Every row gives one point. The window is the flat piece filled in between its corners: a triangle in 3 columns, a solid with four corners in 4, and so on. A path goes straight from each point to the next, and from the last back to the first. After which points does the path pass through the window?

Window (3 x 3)
-0.47	+0.02	+0.02
-0.19	+0.32	+0.15
+0.34	-0.92	-0.49
Path:
(1): -0.23	+0.45	-0.48
(2): -0.13	+0.11	+0.37
(3): +0.27	-1.02	-0.13
(4): +0.28	-0.52	-0.78
(5): -0.40	+0.08	-0.28
(6): -0.42	-0.11	+0.28
(7): -0.20	+0.10	+0.25
(8): -0.32	+0.55	-0.41
Through the window after points: 1, 3, 5, 7

Window (6 x 6)
+0.10	-0.45	-0.09	-0.52	+0.30	+0.11
-0.43	+0.59	-0.71	+0.56	-1.13	-0.42
-0.20	-0.95	-0.02	-0.01	+0.34	-0.12
-0.22	-0.05	+0.46	-0.29	+0.01	+0.08
-0.20	+0.81	+0.18	+0.05	+0.33	+0.26
-0.61	+0.05	+0.00	-0.38	+0.27	+0.19
Path:
(1): -0.23	+0.28	+0.01	-0.18	-0.10	-0.42
(2): -0.38	+0.77	-0.17	-0.01	-0.42	-0.60
(3): -0.27	+0.49	-0.35	+0.30	-1.02	+0.50
(4): -0.24	+0.67	-0.02	+0.07	-0.25	+0.39
(5): -0.26	+0.80	-0.03	-0.16	-0.09	-0.31
(6): -0.51	+0.71	+0.04	-0.30	+0.04	-0.45
(7): -0.32	+0.43	-0.17	+0.07	-0.34	+0.61
(8): -0.43	-0.08	+0.00	+0.21	-0.50	+0.58
Through the window after points: 8

Window (8 x 8)
+0.15	+0.67	+0.10	-0.65	-0.16	+0.34	+0.18	-0.17
+0.42	-0.40	-0.30	-0.70	+0.08	-0.22	-0.07	+0.05
-0.22	-0.05	+0.46	-0.20	-0.19	+0.42	-0.05	-0.18
-0.05	+0.43	-0.70	-0.39	-0.64	-0.84	-0.36	+0.05
-0.29	+0.44	-0.54	-0.11	-0.11	-0.11	+0.27	+0.00
+0.55	-1.10	-0.98	-0.16	-0.83	+0.90	+0.24	+0.24
+1.00	+0.38	+0.61	-0.24	+0.45	-0.34	-0.12	-0.26
-0.18	+0.32	+0.14	-0.22	+0.41	+0.24	-1.02	-0.28
Path:
(1): -0.09	+0.06	-0.04	-0.36	+0.20	-0.08	-0.43	-1.14
(2): +0.24	+0.36	+0.22	-0.20	+0.26	+0.29	-0.76	+0.76
(3): +0.08	+0.15	-0.48	-0.22	-0.31	+0.12	+0.09	+0.57
(4): -0.16	-0.09	-0.58	-0.10	-0.13	+0.10	+0.28	-0.87
(5): +0.03	-0.16	-0.04	-0.44	-0.20	-0.08	+0.30	-1.01
(6): -0.11	+0.23	+0.08	-0.16	-0.04	+0.36	-0.31	+0.77
(7): +0.11	+0.47	-0.23	-0.13	-0.32	-0.25	-0.36	+0.82
(8): +0.01	+0.12	-0.35	-0.46	-0.37	-0.44	-0.12	-0.64
(9): +0.13	-0.06	-0.57	-0.33	-0.41	-0.06	-0.03	-0.27
(10): +0.00	+0.11	-0.39	-0.20	-0.40	-0.11	-0.09	+0.62
(11): +0.38	+0.43	-0.08	-0.32	-0.14	-0.12	-0.26	+0.80
(12): +0.38	-0.05	-0.35	-0.44	-0.14	-0.30	-0.06	-0.77
Through the window after points: 1, 3, 5, 7, 9

Window (9 x 9)
-0.17	+0.60	-0.27	+0.03	-1.10	+0.09	+0.32	-0.40	+0.07
-0.67	-0.66	-0.69	+0.88	-0.04	+0.63	+0.41	+0.08	+0.26
+0.51	-0.46	+0.55	+0.33	-0.49	+0.54	-0.09	-0.09	+0.34
-0.34	-0.67	-0.45	+0.68	+0.58	-0.46	+0.24	-0.26	+0.53
-0.30	-0.03	+0.26	-0.82	+0.98	+0.37	+0.21	+0.25	-0.01
+0.14	+0.00	-0.02	-0.19	-0.59	+0.03	-0.97	-0.90	+0.32
-0.85	-0.26	-0.12	-0.54	-0.79	-0.12	+0.25	+0.57	+0.14
+0.54	-0.51	-0.09	-0.42	-0.04	+1.01	+0.25	+0.53	+0.14
-0.29	+0.76	-0.55	+0.23	-0.34	+0.38	-0.02	+0.28	+0.09
Path:
(1): -0.35	-0.18	-0.41	+0.18	+0.15	+0.26	+0.18	-0.13	+0.64
(2): -0.25	-0.48	-0.29	+0.23	+0.05	-0.20	+0.18	+0.14	-0.60
(3): +0.03	-0.09	-0.11	-0.06	-0.36	+0.26	-0.03	+0.09	-0.70
(4): -0.10	+0.08	-0.21	-0.10	-0.52	+0.55	+0.05	-0.11	+0.62
(5): -0.29	-0.10	-0.14	-0.01	-0.07	+0.58	+0.02	-0.14	+0.92
(6): -0.19	-0.36	-0.26	+0.20	-0.06	+0.18	-0.11	+0.00	-0.06
(7): +0.15	-0.53	+0.09	+0.39	-0.28	+0.48	-0.06	-0.02	-0.16
(8): +0.12	-0.13	+0.14	+0.07	-0.35	+0.54	+0.22	+0.05	+0.87
Through the window after points: 7

Window (12 x 12)
-0.44	-0.59	-0.40	-0.62	-0.19	-0.21	-0.47	-0.45	-0.28	+0.55	-0.21	-0.03
+0.41	+0.17	+0.15	-0.06	+0.69	+0.50	-1.23	+0.15	-0.66	+0.91	-0.25	-0.26
+0.38	+0.83	+0.35	+0.25	+0.18	-0.95	+0.78	+0.35	+0.27	+0.11	-0.24	-0.24
+0.63	-0.54	-0.34	+0.25	-0.36	-0.58	+1.06	-0.84	+0.42	-0.01	-0.48	-0.47
+0.30	-0.42	+0.29	-0.10	-0.01	+0.59	-1.14	+0.28	-0.09	+1.29	+0.43	+0.24
+0.46	+0.05	-0.32	+0.08	+0.35	-0.37	+0.81	+0.83	+0.43	-0.08	-0.36	-0.55
-0.05	-0.38	-0.01	+0.22	+0.39	-0.45	+0.60	-0.56	+0.70	-0.50	-0.14	-0.20
+0.45	+0.32	-0.15	-0.13	+0.25	+0.29	-0.59	+0.28	-0.62	+0.47	+0.80	-0.27
-0.41	-0.17	-0.39	+0.37	-0.22	+0.53	-0.14	-0.36	-0.23	+0.51	-0.23	+0.11
-0.10	-0.09	-0.59	-0.02	-0.44	+0.11	-0.88	-0.54	+0.45	+0.39	-0.16	-0.37
+0.58	+0.35	+0.44	-0.27	-0.13	+0.10	+0.14	+0.41	-0.05	-0.33	-0.31	-0.16
+0.27	+0.30	-0.02	-0.39	+0.23	-0.04	+1.14	-0.34	+0.73	+0.22	-0.23	-0.50
Path:
(1): +0.35	-0.09	-0.47	-0.06	+0.08	-0.19	+0.18	-0.45	+0.36	+0.06	-0.29	-0.17
(2): -0.23	-0.47	+0.38	+0.37	-0.39	-0.24	+0.21	+0.02	+0.25	+0.27	-0.01	-0.72
(3): -0.08	+0.00	+0.31	+0.15	+0.03	+0.22	-0.36	+0.12	-0.33	+0.53	+0.13	-0.68
(4): +0.27	+0.21	-0.13	-0.20	+0.36	+0.28	-0.64	+0.24	-0.16	+0.61	+0.14	+0.19
(5): +0.35	+0.06	-0.02	-0.24	+0.07	-0.16	-0.07	+0.03	+0.04	+0.16	-0.26	+0.12
(6): -0.09	+0.10	+0.34	-0.06	-0.22	+0.11	+0.17	+0.21	-0.19	+0.13	-0.07	-0.98
(7): +0.05	-0.39	+0.71	+0.06	-0.18	+0.37	-0.20	-0.11	+0.20	+0.74	+0.13	-1.09
(8): +0.55	-0.10	-0.68	-0.15	+0.13	+0.00	-0.64	+0.08	-0.19	+0.66	+0.14	+0.99
(9): +0.80	+0.25	-0.94	-0.35	-0.27	-0.19	+0.11	-0.11	+0.05	+0.11	-0.33	+0.53
(10): -0.24	-0.21	+0.65	+0.12	+0.00	-0.03	+0.19	+0.07	+0.26	+0.22	+0.24	-0.77
(11): -0.25	-0.31	+0.26	+0.25	-0.11	-0.05	+0.38	-0.29	-0.19	+0.42	+0.04	-1.09
(12): +0.65	-0.08	-0.62	-0.13	+0.03	-0.20	+0.00	-0.33	+0.60	-0.12	-0.41	+0.69
(13): +0.22	+0.10	-0.74	-0.23	+0.07	+0.05	-0.28	-0.28	-0.01	+0.31	-0.19	+0.74
(14): +0.01	-0.10	+0.08	-0.04	+0.06	+0.17	-0.36	-0.09	-0.14	+0.50	-0.19	-0.50
(15): -0.24	-0.10	+0.29	+0.13	-0.44	+0.00	+0.39	+0.28	+0.01	+0.38	+0.01	-1.17
(16): +0.84	+0.33	-0.36	-0.25	+0.44	-0.14	-0.12	-0.12	+0.09	+0.13	-0.42	+0.64
Through the window after points: 1, 5, 7, 11, 13

Window (14 x 14)
+0.09	+0.27	+0.44	-0.56	-0.64	+0.16	+0.51	+0.18	-0.40	+0.33	+0.29	+0.04	+0.44	+0.18
+0.58	-0.09	+0.82	-0.26	-0.52	-0.29	+0.15	+1.46	+0.25	-0.08	+0.64	-0.26	-0.27	+0.24
+0.25	-0.52	-0.26	-0.44	+0.33	+0.04	-0.72	+0.24	+0.44	-0.32	-0.23	+0.68	+0.23	-0.18
+0.23	-0.05	-0.16	-0.23	+0.33	-0.01	+0.01	-0.39	-0.70	-0.13	+1.16	+0.31	-0.12	+0.04
-0.19	-0.33	-0.03	-0.70	+0.00	-0.34	+0.61	-0.18	-0.54	+0.09	+0.21	-0.05	+0.02	+0.57
+0.58	-0.03	-0.32	-0.98	+0.12	-0.41	-0.62	+0.03	+0.03	-0.95	-0.18	+0.70	+0.75	-0.44
+0.19	+0.42	+0.53	+0.92	-0.82	-0.98	-0.41	-0.48	-0.81	-0.50	-0.63	-0.28	+1.04	-0.06
-0.18	+0.05	+0.09	+0.00	+0.86	+0.16	+0.02	+0.45	+0.15	-0.40	+0.54	-0.11	+0.30	+0.32
+0.22	-0.11	-0.11	-0.03	+0.73	+0.22	+0.11	-0.62	+0.42	-0.56	+0.28	+0.07	+0.07	+0.06
-1.36	-0.31	-0.41	-0.19	-0.16	+0.51	+0.24	+0.12	+0.49	-0.80	-0.27	-0.12	-0.21	+0.13
+0.23	+0.00	+0.16	-0.17	+0.92	+0.09	+0.40	+0.19	-1.09	-0.46	-0.21	-0.08	-0.69	+0.15
+0.37	-0.60	-0.42	+0.10	+0.22	+0.16	+0.62	+0.17	-0.53	-0.42	+0.15	+0.32	-0.06	+0.37
+0.46	+0.17	-0.45	-0.33	-0.14	+0.13	+0.16	+0.23	-0.24	+0.20	+0.61	-0.25	-0.19	+0.43
+0.06	-0.63	+0.27	+0.29	+0.15	+0.23	+0.21	-0.58	-0.62	-0.30	+0.47	-0.83	+0.66	+0.30
Path:
(1): +0.34	+0.31	+0.37	-0.16	-0.07	+0.52	-0.42	+0.44	-0.53	-0.70	+0.01	+0.14	-0.15	+0.95
(2): +0.47	+0.29	+0.70	-0.17	-0.34	+0.17	-0.21	+0.36	-0.03	-0.80	+0.34	+0.13	-0.07	+0.91
(3): -0.08	-0.53	-0.30	-0.34	+0.10	-0.30	+0.45	+0.83	+0.03	+0.44	+0.32	-0.30	-0.04	-0.62
(4): +0.14	-0.29	-0.08	-0.06	+0.17	+0.01	+0.25	+0.02	-0.15	-0.11	+0.43	-0.16	+0.22	-0.11
(5): -0.02	+0.04	+0.37	-0.07	+0.28	+0.30	-0.11	+0.07	-0.57	-0.64	+0.24	-0.44	+0.26	+1.29
(6): +0.13	+0.19	-0.03	-0.41	-0.13	+0.18	-0.38	+0.18	-0.75	-0.76	-0.17	+0.40	+0.10	+1.03
(7): +0.11	-0.24	-0.18	-0.25	+0.18	-0.16	+0.23	-0.08	+0.06	-0.05	+0.63	-0.06	+0.09	-0.41
(8): +0.23	-0.13	-0.15	+0.25	+0.23	-0.32	+0.34	+0.16	+0.21	+0.18	+0.27	+0.01	+0.53	-0.56
(9): +0.11	-0.32	+0.15	-0.60	-0.16	+0.29	-0.36	-0.10	-0.25	-0.85	+0.17	+0.12	+0.02	+0.82
(10): +0.26	-0.16	+0.35	-0.47	+0.05	+0.24	+0.07	-0.08	-0.29	-0.59	-0.02	+0.23	-0.21	+0.71
(11): +0.13	-0.16	+0.02	-0.28	+0.06	-0.32	+0.23	+0.30	-0.17	-0.10	+0.35	-0.15	+0.19	-0.02
(12): -0.14	-0.37	-0.28	-0.19	+0.69	-0.34	+0.55	-0.08	+0.07	-0.05	+0.47	-0.10	+0.35	-0.29
Through the window after points: 2, 4, 6, 10, 12

Window (14 x 14)
+0.03	-0.49	-0.09	+0.46	+0.07	+0.07	-0.02	+0.01	+0.37	+0.83	-0.72	+0.16	-0.01	+0.49
-1.05	+0.37	+0.25	+0.29	+0.18	-0.72	+0.51	+0.57	-0.38	-1.13	+0.49	+0.13	-0.76	-0.18
+0.50	-0.06	+0.41	+0.17	-1.01	+0.18	+0.18	-0.19	-0.14	+0.03	+0.46	-0.03	-0.23	-0.45
+0.76	-0.30	+0.16	-0.42	-0.32	-0.32	+0.26	-0.43	+0.37	-0.23	-0.04	-0.24	-0.38	+0.36
+0.00	-0.30	-0.28	-0.06	-0.60	+0.40	+0.40	-0.50	-0.39	+0.17	+0.51	-0.77	-0.58	+0.02
-0.33	+0.06	-0.61	+0.00	-0.43	-0.07	+0.54	+0.72	-0.66	-1.05	+0.43	+0.49	-0.40	+0.03
-0.69	+0.94	-0.08	-0.20	+0.22	-0.34	+0.34	+0.99	-0.42	-0.39	+0.72	+0.25	-0.28	+0.34
-0.10	-0.15	-0.32	+0.22	+0.40	-0.15	-0.15	-1.18	+0.27	+0.84	-0.46	+0.51	+0.69	+0.39
+0.53	-0.64	+0.54	-0.21	-0.34	+0.65	+0.84	-0.57	-0.30	+0.27	-0.09	-0.35	+0.25	+0.05
-0.34	+0.15	-0.17	-0.19	+0.20	+0.12	+0.02	+0.76	-0.25	-1.02	+0.70	-0.31	-0.30	-0.62
+0.21	-0.06	+0.04	-0.61	-0.33	+0.17	+0.32	-0.45	-0.53	+0.39	-0.39	-0.17	-0.50	-0.60
+0.33	-0.40	-0.18	+0.43	+0.10	-0.63	-0.10	-0.14	-0.63	+0.56	-0.30	-0.11	+0.51	+0.43
+0.09	+0.09	-0.02	-0.12	-1.05	+0.21	+0.46	-0.13	-0.15	-0.29	-0.32	-0.80	+0.21	-0.09
-0.16	-0.52	+0.28	-0.12	-0.32	+0.10	-0.59	-0.39	-0.36	+0.30	-0.40	+0.13	+0.26	+0.74
Path:
(1): -0.26	-0.17	-0.21	-0.15	-0.32	-0.09	+0.36	+0.41	-0.29	-0.54	+0.37	+0.21	-0.10	-0.28
(2): -0.19	-0.65	-0.15	-0.51	-0.54	-0.42	+0.12	+0.21	-0.02	+0.41	+0.27	-0.20	+0.50	-0.07
(3): +0.24	+0.10	-0.11	+0.06	-0.16	+0.45	+0.21	-0.17	-0.39	-0.27	-0.01	-0.15	-0.35	-0.01
(4): -0.10	+0.92	-0.13	+0.08	-0.03	+0.53	+0.02	+0.12	-0.32	-0.31	+0.12	+0.10	-0.06	+0.59
(5): -0.67	-0.13	+0.01	-0.32	+0.05	-1.03	+0.54	+0.70	-0.24	-0.01	+0.60	+0.09	-0.21	-0.22
(6): -0.64	-0.48	-0.32	-0.36	-0.82	-0.34	+0.36	+0.57	-0.18	-0.12	+0.83	-0.10	+0.49	+0.06
(7): +0.36	+0.54	+0.00	+0.28	+0.42	+0.06	+0.39	-0.19	-0.26	-0.40	-0.39	+0.17	-0.85	-0.04
(8): +0.26	+0.29	-0.18	+0.28	-0.18	+0.23	+0.37	-0.14	-0.39	-0.12	-0.12	-0.19	-0.13	+0.15
(9): -0.28	-0.76	+0.15	-0.49	-0.54	-0.42	+0.49	+0.31	+0.44	-0.01	+0.39	+0.05	-0.30	-0.51
(10): -0.88	+0.03	+0.00	-0.35	-0.34	-0.70	+0.48	+0.25	-0.17	+0.23	+0.67	-0.23	-0.17	-0.13
(11): +0.16	+0.37	-0.10	+0.19	+0.21	+0.24	+0.09	+0.09	-0.34	-0.43	-0.06	+0.24	-0.21	+0.36
(12): +0.04	+0.47	-0.21	+0.17	+0.07	+0.29	+0.02	+0.29	-0.54	-0.77	+0.26	-0.48	-0.60	+0.20
Through the window after points: 4, 10, 12
